Every row gives one point. The last column is the point's height on a tilted bowl or saddle (a function of degree 2), plus a little noise. Count its main directions that bend up, bend down and stay straight.

Points, 11 rows:
[[ 33  39 -61]
 [-56  16  18]
 [-83 -17   9]
 [ 15 -19 -33]
 [ 73   0  26]
 [ 29  34 -56]
 [ 38  11 -30]
 [ 56   6  -8]
 [ 48 -56  22]
 [-86   6  61]
 [-22 -54 -83]]
Directions: 1 up, 1 down, 0 straight

Points (16 x 4):
[[-99  31   4 121]
 [-35 -13  22  17]
 [-67   6  17  59]
 [-54  66  53  59]
 [ 60 -52  52  10]
 [ 53  58  35 -44]
 [ 46  -2   4  11]
 [-68 -31  -3  22]
 [ 37 -31 -12  14]
 [-26  40  40  19]
 [ 31 -98  80 -43]
 [  4 -23  67  -3]
 [  3 -39  60  -9]
 [-18 -41  -7 -10]
 [ 22 -21   2   3]
 [ 38 -47  14   4]]
Directions: 1 up, 1 down, 1 straight

Points (25 x 5):
[[ -31   56  -73   16  -35]
 [ -35   68   69  -57   -1]
 [ -36   -4   15  -65  -36]
 [  13   17  -11  102  -90]
 [ -30   75   12  -47   24]
 [  66   10  -28  -39  -32]
 [  26    7   19  -17  -19]
 [   2    5   15   11  -19]
 [   5  -38   23   -7  -19]
 [ -12   31   37   47  -39]
 [   5  -65   27   30  -17]
 [  29   33    9   79  -66]
 [ -37   42   -6  -85  -19]
 [   2   13  -59   -8  -30]
 [ -11    0    3   30  -26]
 [  50  -22  -44 -121 -106]
 [  -1    9    6  -31  -16]
 [ -54  -72   -7    7  -35]
 [ -34   26   62  -19  -25]
 [ -23   76   22   55  -23]
 [ -35   13   18   -5  -16]
 [ -51   47  -28   36  -26]
 [  20  -27  103   40  -88]
 [  20  -27  -78  -59  -59]
 [ -70   66  -58   24  -25]]
Directions: 1 up, 3 down, 0 straight

Points:
[[  27  -34  -27   25  -15  -88   50]
 [ -27  -27   53  -20   42  -19   27]
 [ -48  -50   25  -15   -3    2   16]
 [ -20  -17   29   34   43  -37   24]
 [ -45  -43  -17  -23  -46  -39   32]
 [ -33  -25   39  -21  -36   53   28]
 [  -6  -37  -32  -12   46  -25   22]
 [   1   33   -5  -52  -21   -5   22]
 [  49   33   51  -11   78   52   47]
 [ -10  -44   -5   46   34  -56   39]
 [ -41    3   51    6   63   11   26]
 [ -48  -39  -75   20   73  -41   61]
 [ -23  -16    2  -26   28  -35   19]
 [ -24   75   17  -72   23  -15   55]
 [ -16   37  -23   41  -56   38   30]
 [   0  -25  -66    6  -11  -23   19]
 [  78  -10    1   44   32  -34   10]
 [  28  -50  -76  -30  -24   -8   36]
 [ -20   65   55   -9   11    0   27]
 [ -75   64   40   10    9   31   32]
 [  -9  -24   57  -56   16  -39   40]
 [ 121  -41  -69   16  -61   50   65]
 [ -48  -77   34   -2  -55    6   38]
 [ -57   57    6  -59    3  -60   61]
 [  -2   48   10  -34   29  -46   30]
 [ -11   29   52   30  -34   45   29]
 [  66  -68   94  -42  -17 -104  121]
 [   5   30  -63  -15   20   81   45]
 [ -34   33   40  -10   75    6   33]
 [ -68  -11  -47  -35   -2  -26   29]
 [  47   25    4  -41  -13  -46   21]
 [  54   35  -43   25  -12  -38   14]
 [  23   17   15   47   26  -14   10]
 [ -33   52    4   34   -9   29   21]
 [  96   43   19    0   57   36   22]
 [  -6  -35    5  -23   21   13   14]
 [  -1  -19   42  -47   56  -34   38]
 [  -4   36   56  -78   74  -15   62]
 [ -28   23  -12  -14  -72   42   30]
 [  26  -61   18   23   -4  -19   27]
 [  32    7   -9  -17  -14   -5    5]]
Directions: 5 up, 0 down, 1 straight

Points (71 x 9):
[[  14  -39   34  -30   63    8  -17   37  -18]
 [  44   14  -46  -42  -11  -48  -38   66   63]
 [ -51  -55  -65  -24  -17  -19    1  -54   23]
 [   9    1   -2  -39  -17  -15   47  -23    4]
 [  -4   27  -18    4  -52   69   63  -18   41]
 [ -15   48   -5   -5  -28   33  -69  -14   -3]
 [  16   40   47  -21    0   13   62  -36   31]
 [ -34  -61  -43   -7  -18  -11  -94   13   45]
 [  43  -37  -28    5   -3  -24   30  -32  -13]
 [ -49   18  -47    8   23  -13  -37   35    8]
 [ -32  -11  -22   46    3   16  -46  -16   12]
 [  18   11   11   44   -3  -48  -25   13    2]
 [ -11   17   26   57  -30   21  -47  -16  -12]
 [ -32   37  115   71  -82    3   21  -20   -8]
 [  23  -47    9  -13   51    4   71   -6   -6]
 [ -33   44   11  -57   23  -22  -24   54    4]
 [  15  -25   -1  -23    0  -43  -61   14   12]
 [ -97  -22   34  -10  -28   63  -36  -15   -5]
 [ -38    5  -56  -77   -6   11    5  -10   40]
 [  11   12  -11  -40  -64    7   46  -26    7]
 [  -2   23  -11   19   59   19   -3    0  -31]
 [  50  -57  -11  -27   24  -52  -54  -10   16]
 [ -45    5  -60  -32  -53  -40  -73  -13   50]
 [  23   64  -12   -1    8   13   46  -65   29]
 [ -21   14  -37  -24   47   25   -6    0  -21]
 [   8   28  -15    5   -3    6  -52    5   -3]
 [ -26  -13   -1   70  -68    6   -5   30   -3]
 [  46  -39  -16   -7  -44   14   20  -15  -24]
 [   2    9   86   24  -63   41   51 -102   75]
 [  -9  -24   52  -53   -5  -11  -13  -18    5]
 [   5  -18   27  -27  -17   15  -17   24  -14]
 [   7   73  -42   18   45   35  -20  -19    6]
 [  25    9   -6   -9   56   -3  -23   28  -27]
 [  -5    7   36   70   53   -1   63   -2   33]
 [   3   61   26  -62  -32  -66  -11   29   14]
 [  40   37   39  -33   22  -22  -56   15   10]
 [ -21  -42  -28  -59  -32   52   -5  -52   42]
 [  -2   56    9  -38    4   -6  -47   35   -1]
 [ -30   -1   53   11  -68   -2  -27  -40  -29]
 [  61  -41   -7  -17  -13   36   35  -58   12]
 [   4   12  -15   -2   23  -25  -42    7  -12]
 [  63  -24  -12   -2  -35  -74   53  -17  -18]
 [  72  -29  -11   13  -27    0   41   29  -16]
 [  45  -20  -21   60  -37   21  -22   28   -3]
 [  -4  -27    2   35  -22  -23  -19  -33   -5]
 [ -16    8   34  -54   53   19   56   16   17]
 [  45   29   -4   52  -32  -39    8  -60   -5]
 [  20  -22   -1  -81  -28  -82   34  -28    3]
 [  29  -25   32  -12   34 -117  -32  -29   -4]
 [ -47  -45   44  -20   68   -4    8  -15  -41]
 [ -57  -43   20  -85  -73  -35  -32  -18    7]
 [  -9   16   -5  -11   13    8  -60  -15   -6]
 [ -27   13   17   -7   -3  -32  -47   15  -14]
 [   8   46  -55  -10  -13   41    1  -43   42]
 [  29   17  -63  -24  -40   90  -17  -97  121]
 [  42  -87   -5   42  -14   20  -14   60   14]
 [  19   -2  -27   29   -9  -38  -22  -14    0]
 [   3   13   45  -44   12   31   63  -13   44]
 [   8   48  -33   23    3   57  -42  -92   79]
 [ -56   17   43  -19   19    8   62  -18   39]
 [  92   49   12    9  -12  -31  -28   43    5]
 [ -79  -58  -67  -24    0   -1   35   23   29]
 [  65   33  -42   94  -39    9  -40  -43   48]
 [   7  -14  -10  -35  -47   -6  -23  -10  -13]
 [ -32  -26   15  -18   -2   69   44  -19   32]
 [  20   17  -67  -13  -13   60   58  -21   68]
 [  52   47   -8    8   64  -11  -33   78   20]
 [ -24    8  -70   95    9   13  -19   11   91]
 [ -13   -3  -23   48  -15  -11  121  -47  113]
 [ -35    7    8    5  -18  -65  -21  -13  -20]
 [  16   42   15   68   19   25   40   54   29]]
Directions: 4 up, 1 down, 3 straight

Points, 63 rows:
[[  22   -9   16   58    0   18   26   33  -36]
 [ -29  -23  -17   27   27  -62   82   -4  -27]
 [ -33    5  -31  -29   26  -26  -34   26  -19]
 [  11   59   46  -26   74   11    8    1  -31]
 [ -32   12  -40  -32   28  -17  -32   -5  -19]
 [  25   20  -10  -31  -70   66   33   -1  -46]
 [  10  -11  -16  -56  -53   53  -13  -72  -40]
 [  66  -13  -48   31  -22  -34   -4    1  -38]
 [  40   29  -38  -34  -85   -5   11  -93  -61]
 [  42    9  -41   -4   34  -93   46   15  -41]
 [ -36   47   51   36   20  -45   45    4  -27]
 [  48  -62   36   42   15  -13   11   67  -56]
 [ -68   37   -2   -5  -66  -27   23    0  -31]
 [ -19   18  -39  -67   19   53   58  -57  -42]
 [ -52  -76   36    8  -19  -52  -45   50  -61]
 [  37    7    2   10    7    3   86  -25  -30]
 [ -51  -42   61   86   12   58   13   78  -85]
 [   9  -16  -21   15  -49  -43    9  -16  -28]
 [ -41  -25  -27  -19  -37   53   35  -15  -34]
 [  33  -41   20  -67    5   36  -58  -62  -40]
 [ -36    1  -54   42   20  -52   66    0  -34]
 [  31  -35  -47   -8  -47  -47   28   92  -61]
 [  49   51   13   24   44   25   43   18  -45]
 [ -13   17  -41   39   36   66   71  -50  -44]
 [  -1   42   17  -39   50  -68  -70  -49  -40]
 [   8   33  -92  -13   30  -34   83   29  -40]
 [  30   -8   79  -84    3  -65  -13  -30  -55]
 [ -13   33  -77  -27    9   19   28   68  -41]
 [  42  -46  -19  -64   52   13   33  -42  -35]
 [ -24   70  -59   50   36  -21   75  -33  -46]
 [ -60  -60    0  -50  -52  -24   -7   26  -48]
 [ -36  -36   51  -62   17   48  109  -47  -41]
 [ -18   69  -59   53  -23   36   12  -18  -49]
 [ -72   20   38   52  -47   12   -1   40  -50]
 [ -42  -43   19   -1  -29  -11   45   65  -42]
 [ -18   -4  -36  -30   -8  -84  -49  -30  -36]
 [  -2  -20  -54   42   67   13  -65  -29  -48]
 [ -29  -36   -6   38  -25  -34   20  -62  -37]
 [  13   13  -76    1  -27   54   -9   15  -36]
 [  59   24  -34  -26   16   27   49   -3  -38]
 [  43  -84   47   11  -15  -57  -18   28  -55]
 [ -16   15  -34   49  -62  -26  -50   14  -31]
 [  91   -6    7  -24    0   12   31  -19  -42]
 [  -8   -9   54  -27  -36    5 -108  -26  -35]
 [   5   37   18  -34   -4   92  -20   -5  -45]
 [ -62  -84   19   45   11  -25  -10   -6  -47]
 [  68   26   -4   56  -39  -44  -55  -80  -66]
 [  60   35  -13   22   59  -17  -37    3  -41]
 [  84   23    6  -18   61   17  -11  -38  -48]
 [ -22  -35  -42   36   19    7  -27   13  -31]
 [  97  -32  -84   25  -80   28    4  -32  -56]
 [  -3   85    6 -115  -71  -10  -44   19  -28]
 [ -11   -7  -41   41   29    9  -59  -40  -34]
 [  17   -7   14   -3   21   66   74   32  -42]
 [ -80  108    8    6   55   33   40   -2  -42]
 [ -29   42   28   46   23   59 -121  -21  -63]
 [  51   71  -10  -81  -24   39  -73   14  -36]
 [ -12  -22  -44  -83   22   18   48   56  -47]
 [ -51  -22    6    9   54   46   66    9  -27]
 [  -5   -1  -74  -13   28   -8   42  -27  -27]
 [ -35   18   13    9   74  -92    7   -2  -29]
 [  24    9   64   42  -44  -10  -96   32  -45]
 [ -13  103  -37   -9  -44   27   15  -96  -70]]
Directions: 0 up, 6 down, 2 straight

Points:
[[ -33  -34  -35  -36  -34   48  -13   -7   27]
 [ -15 -103 -105    9   23  -19   -3   12   66]
 [  -8  -27   -6   25  -42   20   69  -31   23]
 [  48  -44  -20   43  -14   -4   11   62   31]
 [ -40  -28   38   11  -40   15  -33  -38   11]
 [  13  -15   65   -6  -47   27  -50  -23   16]
 [ -38  -15   19   10  -18    3  -27   24    7]
 [  25  -13  -24    6   29  -22   -4  -84  -24]
 [ -21   34    0    7   -3   24   15   18   -1]
 [ -28 -121  104  -40   -5  -30  -55    6  -94]
 [ -27    7  -19  108   11   69   18   42   10]
 [ -39   52  -34   -1  -24  -43  -24   -3  -23]
 [  44   -1  -12  -92   63   17  -36    4   61]
 [ -58   54   27  -32  -35    7  -19  -31   15]
 [   9 -113   27  -23   36   -5  -40    9  -43]
 [   0   40   52  -18   41   26   50   24   10]
 [  50  -69   35  -25  -23  -22   92   22   74]
 [  20   -2    8   86   -3   67  -21   24  -21]
 [  73   -4   25  -46   15  -60    8    9   17]
 [ -35  -50  -27    2   42   13   59  -69   -6]
 [  83   -2    4    7  -40   57   43  -28   -6]
 [ -18    2   24   23   62   16  -57   74   49]
 [  -4    5   67  -10  -27  -97   11  -56   -7]
 [ -64   23   69   68    7   33  -44   12   50]
 [  69   71  -35  -48  -64   36   16   24  -14]
 [   0   66  118   41  -46  -55    2  -65  121]
 [ -14  -13   28   40   -2    9  -42  -38   -4]
 [  26  -16  -24  -29  -18  -31   -6   -5    3]
 [ -62   52  -23   -5  -19  -52  -17  -26  -24]
 [ -40    9   27   30    4   11  -41   -6   12]
 [  24  -40  -70    2  -47   63  -15   21   13]
 [ -41    6   -4  -74    3   39  -10   31   35]
 [ -81   -9   14  -64    3   -5  -18   11   19]
 [ -18  -16  -13   28  -23   28    8   51   19]
 [ -27   -7   25   10   29  -48  -22   48   -7]
 [  65   44   18   28   -5   69   28   16  -11]
 [   5   88   37  -54   47    6  -59  -18   66]
 [  -4  -62    0    1    5  -38    4  -25  -13]
 [ -52  -12   59  -17   24  -18  -50   22   -5]
 [  40   -5   12  -14  -68  -30  -41  -25   19]
 [ -52  -33  -24    8  -48   -4  -77   60   35]
 [  -3  -26  -26  -31   59   29  -32    7   19]
 [  15   31   69    0   59  -20  -18   25   30]
 [  60   23    5   -5   22   48   52  -20  -24]
 [   5  -20   35  -22  -24   60  -44   -4    3]
 [ -14  -40   19   -1  -15   18  -41   79   25]
 [  24  -12   27  -57  -23    1    7   -2   20]
 [ -12   21   21   31  -11  -39   48  -20    5]
 [  36   48    1   23  -79   14  -46    3   10]
 [  -2   48  -19  -48   12  -25    6  -11  -26]
 [  93   39   36   44   72  -26  -34  -14   54]
 [  -3  -38   44    0   16    0   -1    1  -10]
 [  48   12  -37  -62   48   42    9   19   22]
 [  13  -10   74  -26  -53   21  -23   21   27]
 [  -6   61   20   13   35  -38  -26  -28    9]
 [  23  -21  -64    0  -19   39  -12   -1   -6]
 [  30   10  -12   31    0   11   16   62   20]
 [ -32  -67  -66  -23   10    0   47   66   89]
 [ -33   -2  -57   36    9   10  -30   61   41]
 [  83  -54  -62  -69    5  -85   44  -32   36]
 [  67   33  -17   29    8   11  -52  -68   -6]
 [  30  -55   72    7    4  -34   37  -20    7]
 [   9  -29   -5   -1  -19    7  -15    6    2]
 [ -51   59   22   -6  -34  -31   30   14  -14]]
Directions: 4 up, 2 down, 2 straight

Points, 61 rows:
[[ -40  -37   29   41   24    7   11  -53  -14]
 [   4    4   -4  -25   13  -33  -32  -23  -20]
 [  -4  -28  -31   15  -24   19   70  -59   -2]
 [  56   39   41  -27   -8    1   64   22  -79]
 [   4  -43   13   61  -33  -33  -54   49   -6]
 [ -13  -12   -9   35   -7   39  -23    3   13]
 [  40  -27  -66  -33   20   36   51   11  -46]
 [  24  -22  -27  -28    1   36  -15    8  -11]
 [  82   39   -9   -1   -6   -3   76  -29  -92]
 [ -45  -12   24   20   60   43  -21   11  -50]
 [  51  -49  -51   52  -65   -2   11   19    1]
 [  16   -3   23   14   12   70  -21   43  -23]
 [  29   11  -20   11   10   28    2  -25  -11]
 [   6   -5  -14   -4  -62   32  -16  -44   13]
 [   2   26  -49   23    7  -62   13  -10  -44]
 [ -22    2   -9  121   22  -76   27  -16  -80]
 [ -48  -41   48    3   13   32    5   20  -13]
 [ -36   69  -54  -10   33   24  -25   -3  -76]
 [ -38   35  -48   51   -2    3   60   29  -53]
 [ -12   52  -64  -26   21   24    9   37  -77]
 [ -31  -62   16    7  -21   53  -59   66  -27]
 [  21  -19  -28   58   30   60    5   10  -21]
 [  27   31   -4   12    8   20  -26  -34  -13]
 [   4  -72   38  -42  -30   22   -9   49  -14]
 [  22   53   23   -2   13  -27   51   44  -79]
 [  29   88   -8   11   28   29  -32    0  -56]
 [  67  -42    7  -23   10   45   -7  -25  -37]
 [ -41   44   -8   38  -16  -48   -4   -3  -22]
 [ -16  -24  -11   35    1   32   -2  -14   13]
 [  -9  -51   39  -30    1   -8    0  -37   -7]
 [  -5   40   19   -1   28    1   49  -18  -50]
 [   8   10   -9    9  -44   -4   37   41   -7]
 [   7   20   24   23  -16   31  -24  -12    8]
 [  19  -46   64  -18   -1  -12  -12  -56  -31]
 [  39   62   49   21  -27  -44  -22   -5  -29]
 [   5  -16   38  -52   87  -35   30    7 -113]
 [  62  -71   14   42   64  -36   30  -25  -93]
 [  34   26  -17  -16  -21   42  -16    1  -13]
 [  27   55   79   23  -23  -62  -34   56  -59]
 [ -43    4   12  -19    7   23   46  -17  -14]
 [  38    7  -22   62   15    0  -15   18  -14]
 [ -20   21  -45   -3   28  -24   33    1  -44]
 [  -7    3  -56    8  -55   23   51   12    4]
 [   8   16  -12   33    2   33   48  -37  -19]
 [  20  -47  -41    6  -19   58   -2   44   -2]
 [ -93   10  -34   14   15    1  -74  -30  -53]
 [  -1   -5    8   -6  -57   -8   92   -2  -12]
 [  12  -44  -36  -24   48  -25  -65  -26  -53]
 [   7  -17  -29   -1  -66  -13   18   -2   19]
 [  74   43    5   -6   19   49  -37   26  -51]
 [ -27   -1  -50  -27   11   71   -7  -40  -30]
 [  40   -2   17  -38   44   37   24  -47  -71]
 [ -49  -25  -17   20   32  -51   29   48  -51]
 [  33    0  -26  -19   71  -10    7  -41  -77]
 [  27  -22   14   38  -16   29    1  -14   13]
 [   4   38   36    7  -67  -21  -47  -46   -8]
 [ -55   59   33  -43  -91    0  -24  -42  -46]
 [ -32  -96    4   -2   25    3  -33   -6  -13]
 [ -58  -51   27   16  -26  -48   12  -29   15]
 [ -13   -5  -11  -51  -16   17   20  -62  -13]
 [ -38   10   37   33  -30  -35  -22   82  -40]]
Directions: 0 up, 7 down, 1 straight

Points (72 x 9):
[[ -56  -47  -90  -23   28  -28  -24   53   -8]
 [ -22   17  -24   -2   16  -15  -37   60   17]
 [ -19   70  -11  -10  -12  -10  -29  -22   37]
 [   7   62   -7   -2  -42  -40   12   -5   25]
 [  39   64   34   15   22  -36   17  -15   10]
 [  11  -16   74   40  -12  -42   66    9    1]
 [ -15   20  -73   -9   21   37   -8  -98   14]
 [  27   30  -16  -59   28   30  -39  -48    4]
 [  19   57   24   11   -7   67   14  -90   57]
 [ -19   -7  -37   54  -21  -56   10   16   -6]
 [  35    4   37  -14   27   81  107   88  -18]
 [ -96  -21   29   40   46   43   11  -92   29]
 [ -64   13  -30   36    3   13   47  -48   54]
 [ -23  -36   -9    9  -27   54  -65  -44    5]
 [  35  -25   13  -94    8  -36  -25   15   24]
 [  18   32  -20  -82   51    4  -47  -33    3]
 [  36   21  -11  105  -44   33   17   60  -38]
 [ -90   44  -13    3  -49  -52   -1   11   90]
 [  45   49  -20   50   29   64   53  -10   11]
 [ -30  -19   24  -34  -12  -19   -2    6   17]
 [  30    6   -2   -5   13  -75  -59   66   35]
 [ -26   62   45   11   34   11   36  -29  -29]
 [  74   -5  -41  -58   -8   35   -1  -12  -30]
 [  18   43   -7  -34   33  -12   44   23    8]
 [ -22  -61   21  -57   40   16   -8   12   -9]
 [ -34   -2   35   32   36  -13  -25   23   -4]
 [ -22    0  -45   20    3  -54   30  -25   -1]
 [  65  -24  -32    5   25   13  -12   25  -12]
 [ -42  -59  -58  -15  -26    8  -26    3   -1]
 [  26  -54   -8   37   55   -8  -52    5   21]
 [ -21   95   28  -63  -37   -8   15   16   74]
 [  33  -10   52   18   59   22   -8  -74   11]
 [  10   91   55  -25    5  -91  -17   46   72]
 [   2   18  -72  -13  -29   26  -72   13    2]
 [ -15    3  -22   15   45   52  -19   33    3]
 [  66   -3   63   31   46  -74    0   41   28]
 [-121  -24   81   69   78   24   23   83  -18]
 [ -23  -29   14   11  -31   34  -22   34   -8]
 [  -9  -29   42  -30   48  -97   10   68   85]
 [  22    3   33   72    2   22   48  -24   10]
 [  42   35  -24  -10   -6  -92  -20   20    1]
 [  -3   10   92   72  -33  -31   51  -38  -21]
 [ -24  -24   19   56  -46  -23   -8   31    7]
 [ -25  -27   53   -8  -57  -28   19  -15   25]
 [ -76  -29   -2   11  -62  -56   21  -52  121]
 [   0  -19   29  -28  -20  -22  -71   30    8]
 [ -68  -27  -22    1  -97  -35  -27   93   86]
 [  17   35   62   14   53   62   33  -25  -36]
 [  19   -6    9   18  -32   10   28   24  -18]
 [  12   60  -20  -59   -6  -26  -18   31   41]
 [   5  -84   25   -5   43   25  -10   50   20]
 [ -26   17    4  -40  -21    5  -35  -12   14]
 [  12   17   23  -57   33   21  -16   -2   -2]
 [ -31    2  -38   23    3  -19  -41   21   11]
 [ -42   28   15  -14  -23    2   58  -36   55]
 [  10   -1   68  -16  -32   14    2  -73   -2]
 [  11  -55  -27   56   31  -48   -8   23    3]
 [   7  -83  -58  -21   36   44   -1   67    0]
 [  32   53   -1   24   32   -8   41  -16   -4]
 [ -41   54  -60   24   27   45  -11   -1    5]
 [ -42   51   34   -4   74   45    8  -62  -43]
 [   5   -7  -14  -36   27   14   19  -26   -5]
 [ -41   -7 -102  -11  -10  -24   33   -9  -22]
 [ -31  -54  -59   29    7  -56  103    5   67]
 [ -12   26   32  -34    3   23  -16  -62    5]
 [   5  -39   14   46   44   33  -14  -44   23]
 [   3  -83  -31   17   44  -38   53  -30   35]
 [  29   34  -35   23  -23   13   27  -11   -4]
 [  -8    0   -1    0 -102  -12   17  -17   29]
 [  -4   41   16   20   17  -31   -3   -3   -6]
 [  16  -33   -7   -5    7   48   48  -60   33]
 [  61  -40  -30   -5  -35   20   24  -10  -29]]
Directions: 4 up, 3 down, 1 straight
